Rows are points. Each copy is the shape, with its points in the same order, stretched, turned, moved and blurred by noise. Is it also mirrored, or only turned?

Shape (9 x 3)
[[ 5.8 -1.0 -5.7]
 [ 1.9  0.5  3.7]
 [-8.4 -0.8 -4.5]
 [ 0.7  2.4  1.7]
 [-8.5  3.5 -4.1]
 [ 0.4 -0.6 -1.3]
 [ 2.0  1.0  3.9]
 [ 2.7 -0.6 -7.7]
 [ 2.3  4.4  2.2]]
Copy 1 (9 x 3)
[[-1.0 -5.4 -1.8]
 [ 4.3 -0.5  3.5]
 [-5.6  6.5  1.8]
 [ 2.1 -0.5  4.7]
 [-5.9  5.4  6.1]
 [-0.2 -0.3  1.3]
 [ 5.3 -0.6  3.3]
 [-4.0 -3.5 -1.8]
 [ 3.1 -2.1  6.0]]
Copy 1 is: mirrored
Copy 2 (9 x 3)
[[10.3 -0.8 -0.6]
 [-0.7 -5.6  0.5]
 [-3.7  9.3 -2.6]
 [-0.3 -2.5 -1.8]
 [-3.6  8.7 -5.7]
 [ 2.3 -0.1 -0.7]
 [-1.1 -4.7 -0.2]
 [ 9.2  2.7 -1.7]
 [ 0.6 -4.8 -3.2]]
Copy 2 is: mirrored

Shape (6 x 3)
[[ 0.7  1.8  5.1]
 [ 0.3 -0.7 -2.3]
 [-5.8  2.1  0.6]
 [ 5.7 -4.8  1.5]
 [ 4.4  2.7 -1.6]
 [-6.2 -4.0 -2.2]]
Copy 1 (6 x 3)
[[ 5.9 -1.3 -1.1]
 [ 0.3 -0.7  3.3]
 [-0.4  4.1 -0.9]
 [ 2.4 -7.2  3.0]
 [ 5.8 -1.4  5.3]
 [-6.9  1.6  0.0]]
Copy 1 is: mirrored
Copy 2 (6 x 3)
[[-3.0 -3.1  0.0]
 [ 1.2  1.4 -2.3]
 [ 0.6 -4.4 -8.7]
 [ 1.8  1.1  8.5]
 [-2.5  5.1 -2.0]
 [ 5.3 -3.9 -4.7]]
Copy 2 is: only turned
Copy 3 (6 x 3)
[[ 6.9  2.9  3.2]
 [-2.3 -0.6  0.3]
 [ 3.2 -2.0 -7.1]
 [ 2.4  0.6 10.3]
 [-4.2  5.2  4.4]
 [ 1.9 -7.5 -6.6]]
Copy 3 is: mirrored

Shape (9 x 4)
[[-2.1  0.1 -2.4  1.8]
 [ 6.3 -3.1  6.0 -8.1]
 [ 1.5  1.7  2.5  3.7]
 [-5.8  5.7 -0.3  4.0]
 [ 3.2 -6.2  5.5 -3.4]
 [ 1.7 -4.9  5.4 -4.5]
 [-1.8  2.9 -3.7  3.0]
 [ 4.3  1.0  0.7  3.0]
 [ 2.4  2.8 -0.2  0.9]]
Copy 1 (9 x 4)
[[ 3.6  0.5 -0.5  3.2]
 [-8.5 -1.8  8.6 -6.7]
 [ 1.3  2.7 -0.5 -2.8]
 [ 7.5 -1.8 -7.4  4.1]
 [-8.0  2.8  5.7 -4.1]
 [-7.4  0.6  4.6 -2.4]
 [ 6.8  0.1 -1.4  3.2]
 [ 0.7  3.3  3.1 -4.5]
 [ 2.4 -0.2  1.4 -2.1]]
Copy 1 is: only turned
Copy 2 (9 x 4)
[[-4.6  1.3 -0.2 -2.1]
 [12.1 -2.2 -2.1  4.9]
 [-3.8 -0.8 -1.8  5.6]
 [-7.3  4.3  5.2 -0.2]
 [ 7.5 -7.6 -2.5  1.5]
 [ 9.3 -5.3 -0.6  0.9]
 [-6.8  4.3 -0.1 -1.1]
 [-3.3  0.0 -5.0  5.5]
 [-2.0  3.1 -2.1  4.5]]
Copy 2 is: only turned
Copy 3 (9 x 4)
[[ 2.0 -0.8  4.6  0.2]
 [-1.3 -6.1 -8.1 -2.0]
 [-0.4  3.2  3.3  2.6]
 [ 2.9  5.1  5.9 -1.6]
 [-3.6 -4.3 -2.0 -1.0]
 [-2.2 -4.1 -3.0 -3.0]
 [ 4.0  1.2  5.6  1.8]
 [ 0.5  0.5  2.2  5.1]
 [ 2.3  0.4  1.2  2.7]]
Copy 3 is: mirrored
Copy 4 (9 x 4)
[[-1.2  3.3  3.7  0.6]
 [ 8.3 -9.4 -1.8 -3.9]
 [ 3.0  3.8 -2.9  2.6]
 [-4.4  6.3  0.5  8.1]
 [ 8.2 -3.3  2.8 -2.1]
 [ 6.5 -4.0  3.1 -0.8]
 [-2.9  4.1  1.3  1.0]
 [ 3.6  2.2 -3.5 -1.2]
 [ 1.2  0.6 -2.8 -0.1]]
Copy 4 is: mirrored

Shape (12 x 6)
[[-4.9  0.7 -4.0  3.4  2.4  3.0]
 [-2.7 -0.7 -3.1  6.4 -0.7  0.3]
 [ 1.9  3.6  2.5 -4.5 -1.2 -8.6]
 [-0.2 -1.9  2.4 -6.1  7.4  0.8]
 [ 3.3 -1.3 -0.4 -0.9  4.9  0.6]
 [ 0.9 -5.3  4.0 -3.1  3.3 -1.4]
 [ 3.4  0.4  3.8 -5.7  1.1 -9.5]
 [-1.6 -5.0 -4.6  1.0 -1.8 -3.2]
 [-0.5 -1.9 -5.3  1.8 -5.8 -1.8]
 [-0.7  2.8  7.1 -0.4  3.9  4.9]
 [ 0.4  2.0  2.4  3.2  5.2  1.4]
 [ 5.7 -2.4  4.3 -9.0  4.4 -0.5]]
Copy 1 (12 x 6)
[[-3.6 -1.7  0.8  0.7 -4.3 -1.0]
 [-0.2 -0.1 -2.0  0.2 -4.3 -2.4]
 [ 5.9 -5.6 -4.7 -0.4  4.5  4.0]
 [-5.2 -5.6  1.8 -0.1  6.6 -2.0]
 [-4.4 -2.2  1.0  3.9  3.8 -2.8]
 [-0.7 -3.8 -0.4 -2.5  7.0 -4.7]
 [ 5.1 -7.2 -4.2 -0.6  8.2  0.2]
 [ 5.5 -4.6  2.1 -1.2  0.0 -5.1]
 [ 6.8 -1.1  2.5  0.4 -2.7 -1.1]
 [-8.3  2.8 -4.0 -1.1  2.0  3.1]
 [-7.1  0.3 -4.3  2.2  0.7 -0.6]
 [-2.0 -3.6  3.0  1.8 10.3 -0.8]]
Copy 1 is: only turned
Copy 2 (12 x 6)
[[  1.3  -2.9   0.9   6.2   7.7   2.1]
 [  0.1   0.2  -0.3   8.5   5.1   0.5]
 [ -2.7   0.6  -0.3  -0.3 -11.3   2.4]
 [ -2.1   1.0   5.5  -4.1   3.6   3.0]
 [ -4.1   2.7  -0.7  -0.7   4.2   0.1]
 [ -3.0   4.8   6.5  -2.3   1.0   0.9]
 [ -5.7   2.7   1.7  -3.0 -10.5   0.9]
 [  0.4  -2.0   0.9   3.4   0.7  -7.5]
 [  2.8  -0.9  -3.0   2.7  -1.1  -6.5]
 [  0.1   6.8   5.2   0.3   4.5  12.1]
 [ -4.2   3.6   0.8   4.1   5.6   8.0]
 [ -3.4   6.3   2.6  -9.9  -2.0  -0.2]]
Copy 2 is: only turned
Copy 3 (12 x 6)
[[ 6.0 -1.0  2.7  4.6 -2.0 -8.1]
 [ 6.1 -2.5  4.6  5.9 -3.1 -3.9]
 [ 0.0 -1.9 -0.5 -7.4 -3.8  4.9]
 [-0.4 -0.8  1.9 -5.1  5.9 -2.6]
 [-1.6 -0.7  5.0 -1.5  2.4 -3.5]
 [ 1.4 -2.1  3.3 -3.2  6.3  2.5]
 [ 0.1 -2.8  1.2 -9.7 -0.1  6.8]
 [ 9.3  0.5  5.8  1.4 -0.9  1.0]
 [ 6.4  3.1  3.1  4.8 -4.1  1.1]
 [-6.2 -3.1 -2.4  1.5  4.1 -4.0]
 [-2.2 -4.7  2.6  0.5  0.7 -5.3]
 [-5.5  2.2  1.4 -6.4  6.8  2.2]]
Copy 3 is: only turned

Shape (11 x 8)
[[  1.3  -0.3  -3.2  -0.4   4.7   3.3  -0.4  -1.8]
 [  2.9   2.1   7.3  -0.1   4.3  -0.6  -3.8   1.2]
 [ -4.6  12.9  -5.8   0.9   2.7   1.7  -0.2   2.4]
 [ -1.1  -0.5   5.4  -5.9   5.6   0.9  -7.1   8.3]
 [  0.2   1.7  -0.8 -10.0  -0.1   0.4  -1.5  -6.9]
 [ -1.5  -2.2   3.8   7.4  -0.2   2.1   0.1   5.2]
 [ -5.5  -0.9  -5.3  -0.4  -3.7   4.6  -0.9  -1.9]
 [ -2.4  -1.5   0.5  -0.6   7.7   3.1   2.3   3.8]
 [  0.9  -0.2   0.4  -0.6  -3.9   5.7   0.1   2.2]
 [  4.3   0.2  -1.0   2.4   0.1  -2.2  -3.8   3.1]
 [  0.2   1.2  -0.4   1.7  -2.6  -1.0   1.0   5.8]]
Copy 1 (11 x 8)
[[ -3.2  -2.0  -1.4  -4.2  -0.2  -0.8   4.3  -6.5]
 [  3.7   5.6  -0.8   1.0  -2.4   1.9   6.7   2.2]
 [  5.7  -5.8  -4.8 -14.0  -1.3   7.0   5.8  -2.1]
 [  9.0   7.6  -1.8  -6.5  -9.6   1.9   1.2  -4.5]
 [ -1.5   8.1   5.7  -6.9   5.7   0.6   4.8  -5.5]
 [  1.7  -3.9  -1.4   3.9  -6.3   2.4  -2.6   5.5]
 [ -3.8  -2.7   3.1  -7.6  -2.1   0.8  -2.9  -1.4]
 [  1.7  -0.8  -5.0  -3.3  -4.6   3.2  -0.7  -7.6]
 [  3.4  -0.3   5.7  -2.6  -2.9   3.9   2.2   0.9]
 [  3.6  -3.0  -1.1  -0.6  -2.2  -3.0   4.6   2.2]
 [  7.7  -4.8  -0.4  -1.0  -2.0   2.9  -0.5   3.0]]
Copy 1 is: only turned
Copy 2 (11 x 8)
[[ -2.6   0.4  -3.0  -0.5  -3.2  -0.5   3.9   0.4]
 [ -1.2  -2.8  -1.9   0.8  -2.0   5.4  -5.2   1.6]
 [-10.3  -8.8  -3.6  -0.5   4.1   0.6   4.9  -2.7]
 [ -5.2   0.1  -2.5  -5.9  -1.7   4.6  -6.5   6.6]
 [ -1.0   0.1   5.3  -6.5  -4.6  -1.0  -0.2  -4.2]
 [ -1.5  -1.6  -2.0   5.3   3.7   4.0   2.3   5.9]
 [ -3.0  -1.9   3.4  -2.5   1.2  -2.3   8.4   2.7]
 [ -5.5   3.4  -4.0   0.3  -1.2   4.6   2.2   2.5]
 [ -3.5   0.3   2.7   0.6   1.9  -4.0   1.6   3.0]
 [  2.7  -3.6  -4.0  -0.1   2.4  -0.2  -0.2   2.7]
 [ -0.3  -1.0  -1.6   1.4   6.7  -0.7   1.3   1.6]]
Copy 2 is: only turned
Copy 3 (11 x 8)
[[ 2.2  2.3  0.1  5.1 -3.8 -2.8 -2.7 -0.9]
 [ 2.6 -1.7  6.8  3.9  3.5  2.9 -5.9  8.8]
 [-1.7  1.3 -7.7 -3.3 -6.6 -5.2  9.0 10.1]
 [ 1.5  0.0  4.7  1.8 12.4 -2.8 -7.2 10.7]
 [-5.8 10.7 -2.7 -1.2  1.4  2.6 -3.1  3.2]
 [ 2.2 -8.5  3.4  1.3  2.6  0.0 -5.4 -0.1]
 [-4.5  3.7 -8.0 -4.5 -1.1 -1.7 -3.6 -3.8]
 [ 1.5 -4.1  2.5  8.6  3.2 -3.3 -0.5  2.7]
 [ 4.4  1.1 -2.6 -5.0  3.9  1.6 -4.0 -1.5]
 [ 3.0  0.8  4.8 -1.6 -3.2 -2.5 -2.7  0.2]
 [ 0.4 -2.7  1.4 -3.7  1.5 -1.5  2.1  0.7]]
Copy 3 is: only turned

Shape (13 x 8)
[[  1.8  -3.2  -1.7  -4.3  -1.0   2.4  -4.4  -1.5]
 [ -6.3   0.0  -0.1  -2.1   1.4   4.0  -7.2   1.4]
 [ -7.1   2.0  -2.0  -0.5  -1.8   1.3  -1.4   0.5]
 [  0.6  -0.4  -3.7   0.1  -5.1   3.7   1.9  -3.1]
 [ -4.7  -1.9   0.5  -3.9   5.7   4.1   4.1  -0.2]
 [  3.0  -0.6  -5.0   3.1   8.0  -5.4  -0.2   7.6]
 [  3.4  -5.1  -1.6  -1.0  -3.5   1.4  -0.9   3.6]
 [ -2.1  -5.4  -1.3   0.8  -0.2   1.1 -10.7  -4.1]
 [  4.2  -2.7   0.4  -2.9   3.6   0.0  -5.3  -1.9]
 [ -1.3  -6.5  -5.7  -5.0  -5.2  -1.0  -1.8  -2.1]
 [ -1.6   2.5  -2.0  -5.0  -3.2  -1.0  -0.2   5.4]
 [-10.6  -1.4  -0.5  -1.4  -0.2   0.1   0.2   2.0]
 [ -1.1  -3.4   1.9   2.2   0.3   2.4   1.8  -6.7]]
Copy 1 (13 x 8)
[[ 0.5 -1.9 -1.7 -0.7 -1.7  5.8  2.9 -4.1]
 [ 3.5  2.8  4.3 -5.8 -1.6  2.6 -3.0 -5.8]
 [-1.1 -1.3  5.9 -3.9 -1.6  0.9 -4.2 -2.0]
 [-6.8 -1.7  0.7  0.2 -2.2  1.4  2.2  0.4]
 [ 3.2  1.7  1.8 -6.0 -5.6  4.0  2.4  5.1]
 [ 5.3  4.9  2.5  9.1  6.4  9.7 -5.9  4.8]
 [-2.9 -0.5 -3.2  1.9 -4.1  6.5 -1.2 -2.3]
 [ 2.7  0.9 -2.3 -6.2  5.1  0.4 -2.9 -6.3]
 [ 5.4  0.4 -3.7  2.2  1.1  4.0  3.8 -1.9]
 [-4.6 -8.7 -1.1 -4.4 -0.9  8.6 -1.1 -3.6]
 [-1.0 -5.0  4.7  3.8 -5.5  7.6 -1.8 -3.8]
 [ 0.7 -2.2  5.0 -8.7 -3.5  1.7 -7.0 -0.3]
 [-0.2  0.8 -4.2 -5.1 -0.6 -5.2  2.3  4.7]]
Copy 1 is: mirrored
Copy 2 (13 x 8)
[[-5.0 -3.1  0.9  2.4 -3.5 -3.3  4.4 -3.3]
 [-8.7  6.6 -1.7  1.9 -4.5 -4.8 -0.8 -1.2]
 [-5.5  7.0 -6.3  4.8 -4.0  3.2 -0.2  1.4]
 [-4.1 -2.4 -2.1  7.7 -2.5  5.7  1.8 -3.6]
 [-4.0  2.4 -6.4 -7.6 -1.1  3.4 -0.2 -5.5]
 [ 7.5  0.9 -1.1 -8.6 -5.8 -4.6 -0.1  9.2]
 [ 1.9 -2.8 -2.1  3.0 -1.6 -5.2  3.4 -1.8]
 [-5.6  4.5  7.2  4.6 -5.3 -6.4  2.1 -4.3]
 [-3.4 -2.9  4.8 -2.7 -2.5 -5.5  3.7 -2.7]
 [-0.8 -1.1 -1.8  4.7 -4.9 -0.5  9.6 -1.3]
 [-2.0  0.8 -9.2  3.6 -1.7 -0.9  3.8  5.8]
 [-3.2 11.2 -8.6  0.0 -2.4  2.1  0.1  1.3]
 [-2.9  1.7  2.0  0.4  0.8  5.6 -0.8 -8.2]]
Copy 2 is: only turned

Shape (14 x 9)
[[-3.8  2.0 -1.5  4.3  1.8 -4.6  5.5  5.5 -1.9]
 [ 5.5  0.1 -2.4  5.3  1.4 -6.2  6.2 -0.8 -3.7]
 [ 2.7  2.2  0.2 -0.7 -1.3 -2.5 -1.7 -0.6 -5.6]
 [ 1.5  3.3 -6.9 -2.1  1.7  2.4  0.9 -6.3 -3.0]
 [-5.5 -2.7  6.2 -0.8  0.2  5.5  2.2  0.4  1.3]
 [ 1.9 -2.0 -2.2  0.7 -1.2 -2.8  9.0 -1.5  1.3]
 [ 1.4  2.3  2.2 -4.7 -5.9 -0.5 -3.5  0.2 -1.9]
 [-1.8 -6.1 -2.0 -5.8  2.9  4.7  3.1  0.4  0.6]
 [ 5.1 -1.2  1.7  6.2 -3.8  2.1  0.4  7.6  1.0]
 [ 4.0 -0.1 -0.1  0.7 -2.0  0.3 -0.4  3.6  2.3]
 [-4.4  8.0  5.4  5.5 -0.1 -1.2 -0.2 -8.1  2.2]
 [-1.1  4.2  1.4 -1.5  4.7 -3.6  4.5  2.6  1.4]
 [ 0.9  3.1  0.5 -3.8 -1.4  4.7  1.4 -0.3 -2.9]
 [-6.6  1.7  0.3  4.8  6.0 -4.7  0.3 -1.0 -3.3]]
Copy 1 (14 x 9)
[[  7.7   4.5  -1.4   3.6  -0.6   1.3  -0.8   4.1   1.6]
 [  6.8   6.2   4.8  -1.3   7.4  -0.2  -6.8   3.6   0.5]
 [ -3.2   2.2  -2.9  -0.5   2.2   3.2  -6.4   1.6   1.7]
 [ -5.9   5.2   4.2   0.0   6.0  -4.2  -6.0  -1.4   5.5]
 [ -3.2  -4.2 -10.9   4.6   3.5  -2.2   2.6   0.3   3.1]
 [  2.9   3.3   5.2   2.9   4.9  -4.0  -3.9   2.1  -2.7]
 [ -9.2  -1.9  -4.1   0.7  -2.7   4.9  -4.5   0.1  -2.3]
 [ -3.8  -3.0  -0.8   4.1   4.1  -8.7  -1.9   5.0   6.3]
 [  2.3  -8.7   0.7   0.7  -0.3   7.8   0.9   1.5   1.9]
 [ -1.7  -4.4   3.2  -0.3  -0.6   3.3  -0.2   3.6   0.0]
 [ -1.9   6.5  -7.5  -2.4   4.7   3.6   2.2  -5.5  -3.1]
 [  0.6   4.6   1.3   4.2   2.6  -0.2   0.5   6.5   0.7]
 [ -8.1  -1.5  -2.8   5.6   3.4   0.8  -4.1  -1.4   4.4]
 [  6.6   8.2  -7.4  -1.9   3.5  -2.0  -0.7   4.0   3.8]]
Copy 1 is: mirrored
Copy 2 (14 x 9)
[[ 3.4  1.2 -2.8 -1.4 -4.4 10.2  2.1  1.4  0.0]
 [ 8.0  3.9 -4.1  4.1 -1.3  6.5 -6.3  2.6  1.0]
 [ 3.4  5.6 -0.9 -0.3  3.2  3.6 -2.0 -4.3  1.0]
 [ 3.4  7.6 -1.5 -3.5 -1.5 -0.7 -6.3  2.7  0.3]
 [-6.2 -3.6  1.9  3.8 -1.5  4.1  4.7  2.2 -7.8]
 [ 2.1 -0.2 -5.4  2.9 -5.4  6.0 -4.7  3.0 -4.7]
 [ 0.2  1.8 -0.5 -1.8  3.9  1.0  0.3 -7.5 -1.3]
 [-6.1  3.0 -3.6  2.7 -5.1  3.3 -0.6  4.3 -5.2]
 [ 1.8 -5.4 -2.4  2.8  5.0  2.3  2.8  2.4  2.4]
 [-0.4 -1.9 -1.3  0.9  2.8  2.7 -2.4 -0.4  1.1]
 [ 7.4 -2.5 10.5 -1.3  1.2  3.0 -3.0 -0.6 -1.6]
 [ 0.8  2.1 -0.3 -3.0 -1.6 11.8 -4.1  1.1 -1.8]
 [-1.3  2.9 -1.8 -3.2  2.6  1.9  0.3  1.2 -3.3]
 [ 4.8  5.8  5.2  1.1 -4.9  7.7  1.6  0.8  0.5]]
Copy 2 is: only turned
Copy 3 (14 x 9)
[[ -9.1   9.0   1.9  -3.6  -0.5   5.2   3.5  -1.5   3.8]
 [ -0.6   5.8  -3.2 -11.7   1.4   5.3  -1.5   3.9  -2.0]
 [ -0.9   3.2  -0.3   2.7  -0.3   1.0   2.2   3.6  -8.4]
 [ -2.2  -5.8  -4.9  -1.1  -8.4   2.8   0.4  -0.6  -2.4]
 [ -4.2  -0.4   0.7   5.8   3.6  -6.7   7.8 -10.5   6.8]
 [  0.5   2.9  -4.7  -6.3   3.6   7.5  -1.4  -2.9   5.1]
 [  2.6   1.8   2.1  10.8   1.3   3.5   2.3   2.0  -4.7]
 [ -5.5  -1.7  -7.9   7.0   0.4  -3.7  -4.6 -10.8   3.3]
 [  0.8  11.1   3.1  -0.4  -3.8  -0.1  -1.4  -1.1  -1.9]
 [  0.0   4.8   2.4   1.8  -1.1   1.1  -3.3  -0.8  -1.7]
 [  1.8  -7.1  10.6  -5.9   1.0   0.6  13.4   3.4   4.8]
 [ -8.7   0.5   4.7  -2.2   1.5   3.6   1.9  -4.8   0.7]
 [ -2.2  -0.1  -1.2   6.0  -4.6   0.8   5.1  -5.6  -4.7]
 [ -9.2   0.4   2.9  -2.7   2.2  -2.3   6.0   1.5   3.9]]
Copy 3 is: only turned
Copy 4 (14 x 9)
[[  3.6   8.0   1.0  -5.7  -1.4  -4.1   0.2   0.2  -0.3]
 [  4.0   4.5   0.4  -1.4   0.6   0.8   3.4   8.8   2.5]
 [  1.1   0.8   2.7   1.8  -0.2  -2.3   2.3   4.5  -2.1]
 [ -0.6   0.8  -6.8   4.7  -0.8   3.6  -7.3   3.0  -1.6]
 [ -1.4  -3.3  -3.6  -8.5   4.9  -5.7  -1.7  -4.4   0.0]
 [  2.6   1.9  -4.4  -2.1   1.3   0.6   0.6   0.6   7.5]
 [ -0.7  -4.7   3.0   1.6  -2.0  -4.1   1.3  -1.2   2.1]
 [  4.6  -2.5  -4.7  -2.4   5.1   3.4  -1.3  -5.0  -1.1]
 [  4.4  -8.5   0.6  -9.1  -1.9  -2.2   6.1   1.9   0.8]
 [  2.4  -5.2   2.2  -4.4  -1.7   0.2   2.9  -0.8   2.1]
 [-11.5   4.8  -1.9  -5.5  -1.3  -9.1  -7.1   2.7   5.5]
 [  2.2   5.8   6.2  -5.0   1.3  -2.4  -2.6  -3.4   2.1]
 [  1.3  -4.2  -2.1  -0.9   1.3  -3.6  -3.9  -0.7   0.3]
 [ -1.9  11.6   1.3  -4.1   0.4  -4.5  -1.1   2.8  -4.6]]
Copy 4 is: mirrored
